Each wall is flat, endless, passes through zero and stands at right angles to its row. A trip goes straight from one point to another. List the walls that it crosses, first one first.
In the rows, 128 means zero.

Walls:
(1): [130  84]
(2): [148 156]
(3): [ 94 149]
Trips:
[118 149] to [157  89] -> 3, 1, 2
[138 177] to [107 156] -> none
[159 132] to [114  95] -> 1, 2
[157  74] to [124 124] -> 3

Walls:
(1): [153 141  99 183 150 102 131 141]
(2): [177 100 127 163 153 154 179  64]
Trips:
[ 90 162 120 122 137 116 129 175] to [169 119 168 152 116  98 117  90] -> 2
[203 117 108 165 141 150 151  91] to [167 127 150 139 125  96 159  80] -> none
[118  94 162 127 102 125 113 137] to [ 61 116  98 148 128  99 160 115] -> 1
[ 76 121  87 155 127 139 100 109] to [112  89 131 112 117  86 114 102] -> 1
[169 133 119 176 129 199 148 127] to [144 156 130 126 153  89 141 123] -> none
[104 108 169 100 153 115 144 163] to [ 95 110 123  95  98 109 116  88] -> none
[ 99 135  85 153 176  97 170 129] to [129 165 144 137 129 139 142 137] -> 2
[ 81 120 132 145 169  81 184 176] to [138 156  89 153 115 110 134 103] -> 2
[102 138  91 103 181 140 144 147] to [152 120 132 153  89 158 153 140] -> 2

Walls:
(1): [ 96 112 136 135  99 164 104 131 110 124 133  91 146 137]
(2): [138 149 123 173 136 124 141 125 174 143 102 121 143 154]
(3): [100  97  89  84 128 146 108 136 148  88 102 129 151 102]
(4): [147  91 121  99 102 118 158 185 166 141 120 119 117 163]
(5): [174 128 134 189 148 131 141 151 141 123 102 148 133 170]
(6): [123 163  93 108 168 173 147 113 193  95 139 161 154  99]
Trips:
[147 114 122 104 109  84 158 114 107 153 150 101 129 167] to [144 115 168  93 127 105 107 191  96 124 135 131 128 134] -> 1
[130 170  65 165 154  90 125 153 122 154 141 125 152 147] to [101 101 151 139 139 109 168 153 145 152 171  61 174 139] -> 4, 6, 1, 5
[136 155 137 200 159 103 121 164 155  87  84 170  90 138] to [ 94  99 139 117 136 147 101 101 164 114  82 131 152 123] -> 3, 1, 5
[136  95 132 125  76 141 158  89 153 125 148 108 158  99] to [136 151  92 147 180 102 130 105  83 121 101 125 188  86] -> 4, 2, 1, 5
[125  91 158 113  92 159  98 156  12 182 109 125 148 133] to [101 120 149 151 100  75 160 142 124 127 124  69  76  72] -> 4
[101 131 128  69 118 111 107 186  71 148 117 131 121 134] to [121 145 137  89 125 142  92 130  87 113 116 114 144 147] -> 4
[137  97 122 169 132 101 158 137 141 154 106 174 168 166] to [123 164 117 116  91 102 146 108 128 165 119 150 125 120] -> 5, 4

Walls:
(1): [ 90 105 174  91 173 136  90 119  86 173 198 118 113 140 131 105  82 103
  98 107  89 120  97 105  93 121 166  91 134 150 139  93]
(2): [184 137 136 141 131 125 150 126 127 114  79  93  61 159 123 150 172 162
 151 153 126  99 169  89 152 188  97 175 113 148  93 168]
(3): [ 88 128 142 144  95 132 162 112 130 123  95  69  86 164 131 119 140  81
 142 157 110 101  76 146 145 134 119 109 157 140 123 181]
(4): [127 125  90 158  82 128  57 120  53 122 123 124  77 138 111 152 154 161
 127 114 144 111  95 145 163 169 123 139 107 123 126 114]
(5): [132 131 115 128  96 106 140 152 131  81 161 173 145 116 157 105 121 106
 127  95 135 138 119 152 115 145  75 146 139  44 134 106]
(6): [127  88  88  87 113 123  71 111  85 113 146 166 153 151 139 143 101 142
 126  82 163  89 103 157 100 134 111 146 115  70  99 111]
Trips:
[158 125 147 113 110 136 165 141 145 110 110 114  92 162 186 133 118  59
  70  97  82 112 116 125 160  79 144 133 184 175 172 100] to [150 153 127 152 119 100 167 108 143 147 161 165  97 133 106 147 137 136
 125 133  75 113 167 171 139  95 104 119 158 122 122 215] -> 2, 1, 5
[128 126 145 121 142  95 151 137  80 156 109  82  98 117 119 118 183 199
  94 183 156 155 112 112 123 116 174  78 109 119 100 147] to [115 188  89 134 119 159 159 100 147 140 141 143 109 144 120 112 144 110
  89 109 153 123 107 161  93 133 100 192 112 162 162  84] -> 1, 5, 2, 3, 6
[116  71  98 100 119  97 136 131  75 130  98 133 124 117 118  81  93  94
  68 129 134 110 123 136 128 101 171 174 175 127 113 108] to [136 163 113  95 150 143  78 192 122 110 171 122  87 105 129 134 134 125
 100 123 134  73 139 140 120 156 129 116 125 122 135 162] -> 3, 2
[175  95  99 173 111 137 112 142 145 151 123 141  96 119  84 150 137 137
 183 123 136 132 166 167 133  91 146 129 170 101 109 125] to [149 108 141 137 183 147 102 101 157 143 108 132 127 127 158 150 164 105
  94  53 152 124 115 138 120 157 120 138  95 132 107 119] -> 1
[137 130  87 190  81 137 119  42 162 116 103 156 135 130  97 139 157 155
 190 129 146 143 114 135 149  98 103  99 150 111 139 123] to [121 156 126 133 138  77 108 130 143 117 158 108 170 121  76 125  73 135
 139 160 131 105 100  76  87  81 123 117  81 137 127 120] -> 2, 5, 3, 4, 1

Walls:
(1): [131  78 127 116 108  94 105 121 114 169 111 124 110 171 112 119 140  91
 121  85  87 160 133  70 122 131 151 146  91 100 139 126 143 131 107 112
  86 149 169 113 143  99 133 113 177 112 131 114]
(2): [ 84 100 117  97 124 144 173 159 100 150 138 126 145 126 153  80 117  62
 164 147 130 154 152 110 118 153 167 125 125 142 101 143 137 151 136 130
  97 118 140 132 136 148  96 121 166 158 127 156]
(3): [151 149 159  89 108  98 124 166 119 122 159 152 129 121 133 104 140 113
 107 131 139 145 150  76  99 134 144 146 149 137 155 132 108 138  76 134
 117 145 146 116 121 125 153 121  74 156 140 140]
(4): [147 101 168 192 138 166  93 101 210 111 187  91  95  82 124 148 132 120
 159 120  59 162 135 123 145 155 114 145 144 166 153 150 169 149  87 143
 124 165 122  76 170 145 143 139 132 113 127 170]
(5): [104 155 154 133 106 141 103 136 159 161  54 129 141 125 128 116  99 145
 180 129  93 167 151  83 105 120 119 121 132 133 140  94 183 155 135 164
 115  74 104  92  82 155 110  95 164 137  65  83]
(6): [105  98 163 191  99 152 145 138 100 111 141 114  82 203 142 123 126 128
 138 145 157  83 133  68 152 106 108 122 136 182  90 183 127 189 140 143
 125 153 142 124 165 119 109 152 144 141 171  77]
(7): [101  90  91 154 155  92 123 202 109 145 126 121 169 138 177 124  95 131
  88 142 117 117  96 120 118 136 166  79 143 132 138  61  93  88 150 114
 170  63 168 166 144  70 178 102  83 145 156  99]
(8): [ 98 135 103 122 123  93 127 136 104 126 164  93 123 149 112 150 157 136
 179 105 115  94 121 169 100 108 182 152 116 120 158 102 171 136  95 136
  93 134 143  93 144 132 139 192 119  67 166 122]
Trips:
[ 94 136 159  99  75 112 104 167  31 107 145 116 113  98 171 118 110 159
 146  92 102 146 136  95 170 158 163 101 143 143 114 118 165 128 153 139
 139 119 156 133 169 109 162 117  93  99  60 131] to [160 128  91 104 109  97 148  93 151 113 159 150  76 154 152 134 123  98
 123 162 138 131 164 108 176 100  98 132 134  84 153 117 174  95 125 192
 142 152 157 123 104 116 106 100 109 124  98  90] -> 8, 2, 7
[109 110 131 118 118 142 139 133  91 140 166 110 125 122 176  90 183 118
 112 142 116 147 174 145 121 136 155 166 129 179  79 168 148  68  96 144
 113 126 122 106 115 146 186  97 169 123 100 183] to [139 110 110 100 109 155 121  80 164 129 134 159 121  45 138 113 107 120
 130  98 170 121 106  99 132 162 122 117  75  98  99 129 156  92 144  96
 163  80 139 115 125 136 119 135 134 112  72 105] -> 8, 5, 3, 1, 4, 2
[163 136 195 109  91 163 155 180 143  93 177 133  86 118 130 125  99 141
  67 153 113 148 123 161 146 133  97 133 135  94 124  85 140  83 156 141
  83 133 120 134  94 102 156 135 124 139 158 159] to [120  85  91 139 114 116 148 113 105 111  95 152 122 132 122 182 130 156
 159 183 120 206 110 119 126 153 184  85 145 131 132  89  75 139 140 129
 168 107 134 149 112 139 126 143 135 109 136 134] -> 4, 3, 2, 5
[171 141 170  87  93  82 190 156 123 112 117 114 162  89 107 175 171 111
 165 139 118 126 130  47 128 141 108 172 147 145 127 120 123  98 120 122
 109 146 104 103 112 181  84 171 127 144 161 118] to [170 120 106 140 128 170 154 184 125 122 124  71 124 160 104 121 118 135
 157 157 116 128  86 123 111 158 182 179 129 129 111 105 122 108 176  66
  98 122 133 128  94 153 136 145 125 137 142 109] -> 4, 7, 3, 5

Walls:
(1): [ 83 122 166 168 118  64 117 189  82 149 169 137  86 135 166 160 126 128
 120 178 111 148 143  72 112 159 178 140 119 161 149 132 131 115 109 127
 116 136 159 160  80 157 144  84  87 139 145 114]
(2): [145 180  99 155 173  94  90 118 150 164 190 101 131 162 157 112 138 140
 114  91 172 193 162 154 144 129 178  98 139 115 101 130 180  63 125 145
  96 169  90 149 135 135 207 156 130 140  95 102]
(3): [ 87 179 159 100 117 105 133 133 173 113 103 107 105 149 119 141 109 139
 102  82  70  95  94 131  98  84  96 140  92 104 143 126  53 148 116 118
 105  97 123 151 123 147 126 118 150 143 128 121]
(4): [121 139 102 142 131 111  99 132 109 203 126 133 174  91 100 168 177  71
 115 117 153 172 103 154  73 177 124 182 133 171 126 145 145 134  77  97
  94 120 115 171 170 129 150 132 104 148 116 148]
(5): [ 78 161 130 137 118 124 129 116  87 154 145 114  95 116  52 111 176 152
 124 128 152 124 137 141 124 148 136 156 117 115  91 108 155 152 121 148
 156 113 132  98 151 143 115 158 181 186 111 115]
(6): [190 143 131  97 144 127 110 109  87 111 153 121 144 151 163  98 134 141
 152 112 167 107 175 166 126 157 114 156 157  64 137 113 127 112 121 143
 161 108 136 147 118 137  98 138 118 175 151 122]
(7): [185 134 126 112 106  77 106 161 115 102 163 120 185 164 128 152 160 152
 127 138 128 116 105 117 139 135 125 159 149 121 162 181  99 106  93 112
 148 123  93 127 176 138 164 123 130 156  95 111]
Trips:
[122 102 130 107 119 167 113  92 125 143 135  71 150  55 124 156 117 136
  78  79 138 160 121 133 103  83 180  43 153 109 166  87 160 116 135 160
 110 113  75 136 122 131 106 164 169 154 103 145] to [109 147 125 121 119 176  98 148 139 170  98 129  80 105 121 155 142 123
 168 129 102 150 125 157 137 150 102 132 101 134 119 120 140 135 148 133
 127 120 105 157 159 121 110 110  91 112 168 136] -> 3, 2
[152 101  97 154 103 155 115 109 127 117 124 118  89 130 108 138  98 170
 154  66 141 150 107 129 129 129 119 115 178 155 113 124 113 137 165 143
 144  68 166 151 125 143 156 160 115 111 153 163] to [146 163 129 150 149 126  78 132 113 109 120 231 142 134 110 149 117 100
 104 138 156 146 153 199  91  89 123 118 121 134 171 175 173 168 118 186
  80 153 150  88  81 126 138 107  90 155 102 132] -> 2, 4, 1
[109 149  92 163 198 125 157 119 135 155 152 112 143  83 117 140 131 100
 173  95 125 133 124 125 136 113 111 110 107 149 137 117 149  96 131 163
 107 151 147 115 106 136 142 107  92 161 157 125] to [117 171 156 116 107 127 165 111 127 144 171 141 134 130 120 161  75 153
 142 145 130 168 147 118 139  65  99 134 123 104 134 155 108  95 122 124
  72 170 146 158 162 101 104 109  74 121 177 151] -> 3, 4
[145  73  84  97 107 188  66 118 122 118 125 111 153 134 112 143 134 141
 132 121 151 122  77 105 188 137 131 102 131 166 131 124 114  95  99 127
 170 141 121 138 168 118 127 110 135 171 149 111] to [116 116 137  73 172 135 160 180 139  73 112 175 179 155 126 109 211  89
 183 102  60 132 113 142 106 134 182 182  83 133 132 140 131 130 109 162
 115 138 191 138  89 168 149 117 120 155 113 123] -> 1, 3
